Rows are points. Each copy is the shape, with its points in the same order, stretched, turned, moved and blurred by noise. Some copies are also mirrored. Which?

Shape:
[[-21 -46 -46]
 [-56  90  33]
 [ -3 -44  20]
 [ 51   1  33]
 [-10  52  53]
 [-24 -27 -55]]
Copy 1:
[[-56 -37 -29]
 [-40 106  39]
 [-12 -34  26]
 [ 46  -2  21]
 [  4  62  52]
 [-62 -18 -40]]
Copy 1 is: only turned
Copy 2 (6 x 3):
[[ 21 -37 -45]
 [ 88  65  48]
 [-10 -47  16]
 [-44  34  21]
 [ 28  47  55]
 [ 20 -26 -50]]
Copy 2 is: mirrored
Copy 3:
[[-30 -39 -26]
 [-36  76  85]
 [ 12 -39  29]
 [ 61   3  30]
 [ 12  41  79]
 [-41 -14 -31]]
Copy 3 is: only turned

Shape (10 x 4):
[[ 71 -19  30   8]
 [ 68  30  15  21]
 [ 39  15 -19 -32]
 [ 59  12  41  20]
 [ 62  37  -1 -23]
 [-14 -31 -86  74]
 [ 57   2  36  29]
 [-40 -43 -81  78]
 [-54  59 -70  38]
 [-13 -16  19  27]]
Copy 1:
[[ 84   2  -3 -30]
 [ 60  41  22  -8]
 [  8   6  45  -9]
 [ 71  33   1 -34]
 [ 40  27  69 -15]
 [ -3 -15 -53 106]
 [ 76  31 -11 -26]
 [-17 -20 -76 107]
 [-55  63   0  92]
 [  9  19 -50 -10]]
Copy 1 is: mirrored
Copy 2 (10 x 4):
[[ 22  13  80 -26]
 [ 30   6  43   9]
 [ 10 -19   5 -36]
 [ 20  -8  70  12]
 [ 42 -22  19 -23]
 [-53  75 -43  14]
 [ 14   5  73   1]
 [-69  76 -35  16]
 [-27 -18 -66  62]
 [-48  -3  42  22]]
Copy 2 is: mirrored
Copy 3:
[[ 72   1  18   2]
 [ 62  51  10   4]
 [ 30  32 -19 -50]
 [ 59  29  35  11]
 [ 53  52   1 -41]
 [-25  21 -91  62]
 [ 59  21  27  21]
 [-50   9 -85  73]
 [-71  87 -54  17]
 [-10   5  16  28]]
Copy 3 is: only turned

Shape, 10 rows:
[[  -7  -16   39   -8   -6   29]
 [ -80   47   17   -7  -25   27]
 [  18   41  -70   22  -48   37]
 [   3   18    4   16  -34   24]
 [-102   55  -27  -16  -50  -73]
 [  39   58  -39   31  -33    6]
 [ -33   32   -1  -41  -15   -1]
 [  14   -2  -53   39   49  -17]
 [  -5    2   -2  -20   39  -21]
 [ -10   -2   34    1   92  -19]]
Copy 1:
[[   4   -8   22  -29    9   33]
 [ -82   62   12  -32   -1   26]
 [   3   57  -66   33  -51    2]
 [  -6   24    1    4  -27   14]
 [-121   64  -15  -53  -21  -76]
 [  21   62  -25   32  -45  -27]
 [ -28   48   -9  -59    0   -8]
 [  12    0  -50   37   43  -45]
 [   6   11   -9  -37   48  -31]
 [   9   -3   28  -20  101  -24]]
Copy 1 is: only turned
Copy 2 (10 x 6):
[[ -31  -21   50   -2    5   29]
 [ -94   54   33  -24   28   28]
 [ -19   44  -63   -3  -40   59]
 [ -26   18   12    1  -25   22]
 [-109   86   -9  -73   -8  -60]
 [  26   64  -36    0  -35   27]
 [ -41   29   17  -58   15    6]
 [  11   -1  -61   33   20  -36]
 [  -1   -3    2  -16   44  -26]
 [  17  -14   27   28   85  -46]]
Copy 2 is: only turned
Copy 3:
[[  -1  -20   33   -7  -13   30]
 [ -78   24   -7   -4  -37   37]
 [   8   32  -54   77  -36   27]
 [   0    5    5   31  -35   17]
 [-109   36  -63  -12  -47  -59]
 [  13   48  -16   72  -24   -5]
 [ -26   30  -28  -22  -11    7]
 [  -6  -15  -17   71   58  -23]
 [  -7   -2   -3   -2   43  -16]
 [ -24  -12   39   -1   84  -11]]
Copy 3 is: only turned

Shape (14 x 8):
[[ -49   13   66  -21    7   47   32   -2]
 [ -16  -61   54  -12   -9  -49   23   40]
 [  -4  -12  -12   11  -29   63  -13  -30]
 [  48  -74   28   79   46   43  -11   89]
 [-113   12   49  -11  -44  -50   64   -1]
 [  88   26   -3   69    9    0  -47  -50]
 [ -29   36  -30   -7  -31   26   20   17]
 [ -47  -53    3  -27  -31   -4    1   70]
 [  66   15  -11   16  -35   -4  -22   -8]
 [  22  -66   36   -6   34  -29   91   94]
 [ -29   35   43  -22  -32   31  -23   44]
 [  11  -29  -64    0   72  -20  -71    9]
 [  86    3   -5   -1    8   33  -36  -45]
 [  98    8  -24   64   49  -24  -81   31]]
Copy 1:
[[ -24   37   25  -31  -23   14   60  -16]
 [  31  -33   28   -8   -8  -75   50    7]
 [  -4  -26  -16   -6  -44   55    2  -35]
 [  20 -102  -16   56   47   27   71   75]
 [ -33   70   18    3  -69 -100   49  -30]
 [ 105    3  -30   67   15   59  -31  -15]
 [ -17   19  -33  -11  -54    8  -16   24]
 [ -31  -53   22  -25  -47  -57    5   31]
 [  83  -18  -17   21  -27   26  -28   11]
 [  57  -48  -37  -31   17  -86   97   67]
 [  -5   17   46   -8  -31   21    0   35]
 [   1  -39  -47    6   77    2  -80   -3]
 [  82  -29  -22   -8   14   67  -18  -20]
 [  98  -41  -35   74   79   28  -60   51]]
Copy 1 is: only turned
Copy 2, 14 rows:
[[ -45   22   43  -18   19   43   57   26]
 [ -28  -33   73   -9   -2  -59   26   42]
 [  11  -23   10   19  -12   62   14  -13]
 [  80  -39   60   49   50    0   -3   91]
 [-120    9   26   22  -18  -40   69    8]
 [  68   28   60   48   17   18  -65  -59]
 [ -11   33  -22   34  -45   12   34    9]
 [ -32  -34    4   -3  -47  -25   23   72]
 [  46   21   42   18  -38    5  -21  -24]
 [  34    0   62   -4   11  -82   84   70]
 [ -37   43   34   -3  -31   33   -1   57]
 [  49  -17  -47  -18   26  -33  -60    0]
 [  75   12   46  -13    3   36  -30  -48]
 [  91   27   30   34   21  -20 -102    6]]
Copy 2 is: only turned
Copy 3, 14 rows:
[[ -27  -31   47  -19   13   53   57  -14]
 [  -8  -75   24  -71  -44  -19    5   40]
 [  -2  -29   -6   36  -10   33  -27  -42]
 [  66  -70   27   46    5   15  -57  117]
 [-106  -54   11  -57  -59   -7   98  -13]
 [  85   14   18   70  -12  -74  -38  -36]
 [ -44   19  -32    0  -27   24   18   -8]
 [ -55  -51   -5  -57  -46   30  -28   49]
 [  53   22   -8    7  -50  -33  -33  -31]
 [  41  -69  -19  -79   -6    3   30  102]
 [ -35   23   47  -19  -41   46    7    6]
 [ -22   -5   -3    2   52  -60 -101   35]
 [  84   11   11   21   11  -19  -57  -55]
 [  75   31   22   45   -2  -88  -90   49]]
Copy 3 is: only turned

Shape (11 x 8):
[[-14  81  33  26  10   7 -99 -73]
 [ 20 -18 -42 -28 -11  69  35  40]
 [ 50   2 -35 -45 -69  -3   9  21]
 [ 18   1  34  69 -94 -29 -56  24]
 [-45  56  46   2  15  22 -10  21]
 [ 16  34  59  30  73 -12   9 -19]
 [-31 -35  43 -20   5  -6  -7 -18]
 [ -5 -35 -87 -15 -13 -19  26  65]
 [ -9   7 -16  -7 -40 -16  61  13]
 [-36 111  98  21  28 -29 -81 -63]
 [ 27   1 -19 -66  -1   4  -5  68]]
Copy 1 (11 x 8):
[[  50   22  -30   86  -61  -81  -34   56]
 [ -54  -61  -23  -36   12   62   39  -28]
 [ -21    1  -11  -35  -12   70  -31    2]
 [  50  -35   36    0  -86   45  -48   76]
 [ -27   11  -11   31  -26  -26   57   59]
 [  59   25   16   17   23  -51   60   17]
 [  -3  -11   41  -38  -13  -52    7   19]
 [ -60  -74   18  -10   81   76  -15    2]
 [ -39   11   58   -4   24   51    8   -8]
 [  66   85   -6   84  -68 -108    1   90]
 [ -50   -9  -54  -37   49   33   22   25]]
Copy 1 is: mirrored
Copy 2, 11 rows:
[[ -32    5   61  -72   -7  -26   -9 -114]
 [  61  -30  -77   24   32   51   -8    2]
 [  79  -31  -74  -25  -38   -7   16  -15]
 [  -9  -62   27  -30  -51  -33   68   10]
 [  26   44   38  -24   15   42   25  -25]
 [  36   15   76   23    1    6  -43  -27]
 [  -2   13    1  -13  -48   51  -34    6]
 [  40    8  -88   23   24  -17   -4   70]
 [  52   29  -45   41  -36   14   28   12]
 [  -6   51  120  -80  -36   -7    5 -105]
 [  86   -8  -44  -48    3   27  -20   31]]
Copy 2 is: mirrored

Shape, 15 rows:
[[-36  20 -16 -39 -12  11 -27 -24  58]
 [ 24   0  17  36  -9  -7   9  55  97]
 [ 16  26 -27  65   9 -23  35  22  38]
 [ 22 -23  52  32   6  24   9  23 -23]
 [ 28 -34 -26  36 -57   2 -12  37  60]
 [-44  58 -46  21 -23 -18 -42  28  29]
 [ -2 -68  29  14 -29  22  68  32  25]
 [-27   0  13 -21  41  44 -19   0   1]
 [  0 -22  -4  12 -36 -38  65 -34  19]
 [ 49  -1  -4 -24 -10   7 -55 -25 -29]
 [ 13   1 -22  -6 -12  27   0 -33   7]
 [ -8  -6 -60   3 -12   2 -33 -13  20]
 [ -9  14   3  -4  12 -75  51   8  59]
 [-36 -51  39  22  77  23 -55 -66   9]
 [ 25 -60 -83  15 -21 -38   8  -4  -5]]
Copy 1:
[[-17 -21  17 -27 -27  47 -23 -37  32]
 [ -1 -57  40  43 -24  43  50  47  19]
 [ -5 -33  -8  85   9  34  46  -8 -11]
 [ 18 -18  28  16  29 -56  33  22   4]
 [ -9 -40 -19  28 -65   6  33  36  15]
 [-52  14   2  51 -35  56 -31  -7  -1]
 [-21 -59   5 -29  -5 -31  80  18 -11]
 [-13 -18  16 -24  47   1 -24  -8  31]
 [ 16 -48  -3   7 -18  -2  68 -56 -33]
 [ 60   9 -15 -11  -5 -30 -33  -5  13]
 [ 19  -9 -20 -10   0   2  13 -31  28]
 [-12 -19 -44  12 -26  21 -29 -22  19]
 [ 12 -61  34  34   1  62  39 -31 -48]
 [  4 -77  38   9  48 -57 -55 -48  48]
 [  6 -52 -89  19 -31  -5   0 -15 -42]]
Copy 1 is: mirrored
Copy 2, 15 rows:
[[  -2    2  -31  -28   12  -17  -46  -26   72]
 [  56  -46   29   60   -7  -21   12   19   99]
 [  29  -10   -8   78  -12   -5   45   -3   42]
 [  32  -52   43   45    6   33  -11   -9   -2]
 [  52  -50  -11   42  -56  -19  -19   11   71]
 [   8   39  -46   26  -19  -14  -29   37   60]
 [   8 -101   53   15  -32   30   29    9   40]
 [  -1  -23  -20   -2   51   44  -38  -11   20]
 [ -16  -48   13    8  -47  -24   52  -37   26]
 [  58  -19  -24  -16   -3    0  -50  -44  -28]
 [  14  -21  -20    2  -16   16  -21  -56   22]
 [  10  -16  -73    9  -25   -8  -28  -16   29]
 [   9  -15    6    8   16  -51   71   12   49]
 [ -41  -69  -32   46   84   -6  -66  -46  -19]
 [  31  -67  -65   18  -57  -11   40  -18  -11]]
Copy 2 is: only turned
Copy 3, 15 rows:
[[-39  26   1 -42  10  34  -1 -25  44]
 [-18  38  28  45  -2  -2  12  70  56]
 [-17  53 -24  46   8 -29  32  30   2]
 [ 16   2  43  49  19  32   7  19 -55]
 [-13   7 -27  42 -39  44   0  55  41]
 [-45  72 -45 -29 -15 -10 -35  13   4]
 [-40 -38  40  39 -11  42  61  47 -25]
 [-12  31  22 -25  61  52   4  -7 -24]
 [-32 -37   0  31 -21 -10  60 -21   0]
 [ 65   3 -16 -11  10  48 -22 -33  -7]
 [  9  15 -15   4  10  44  31 -32   0]
 [-13  21 -65 -12   9  34  -5  -5  18]
 [-36  -4  19   0  12 -69  43  13  30]
 [-29 -17   4  42 121  52 -43 -53  -6]
 [  6 -42 -94  11  -9  17  27  18   5]]
Copy 3 is: only turned
Copy 4:
[[  4  15  -5 -65 -43  18  -5 -19  38]
 [-27  35 -60  21 -25 -15  32  42  86]
 [  0  65 -28  34 -20 -46  33  10  27]
 [-22  -1   7  37  29  -5  -8  57 -13]
 [  0 -12 -63  29 -76 -17  12  36  38]
 [  0  69  -5 -25 -81 -43 -45   3  29]
 [  1 -36  10  33  -8   2  75  77  21]
 [ 25  19  15 -38  27  19 -30  31   4]
 [-19 -17  11   3 -26 -31  81 -17   4]
 [-15 -15 -40 -33  -2  -6 -57  -8 -51]
 [ 15   5 -16 -19 -14  16   4 -12 -24]
 [ 39   6 -29 -25 -52 -19 -22  -9   2]
 [-39  28  -8 -28  -6 -66  69  -6  59]
 [ 49 -32  29   1  59  15 -58 -26  38]
 [ 48 -40 -42   5 -54 -71  17   5 -25]]
Copy 4 is: mirrored
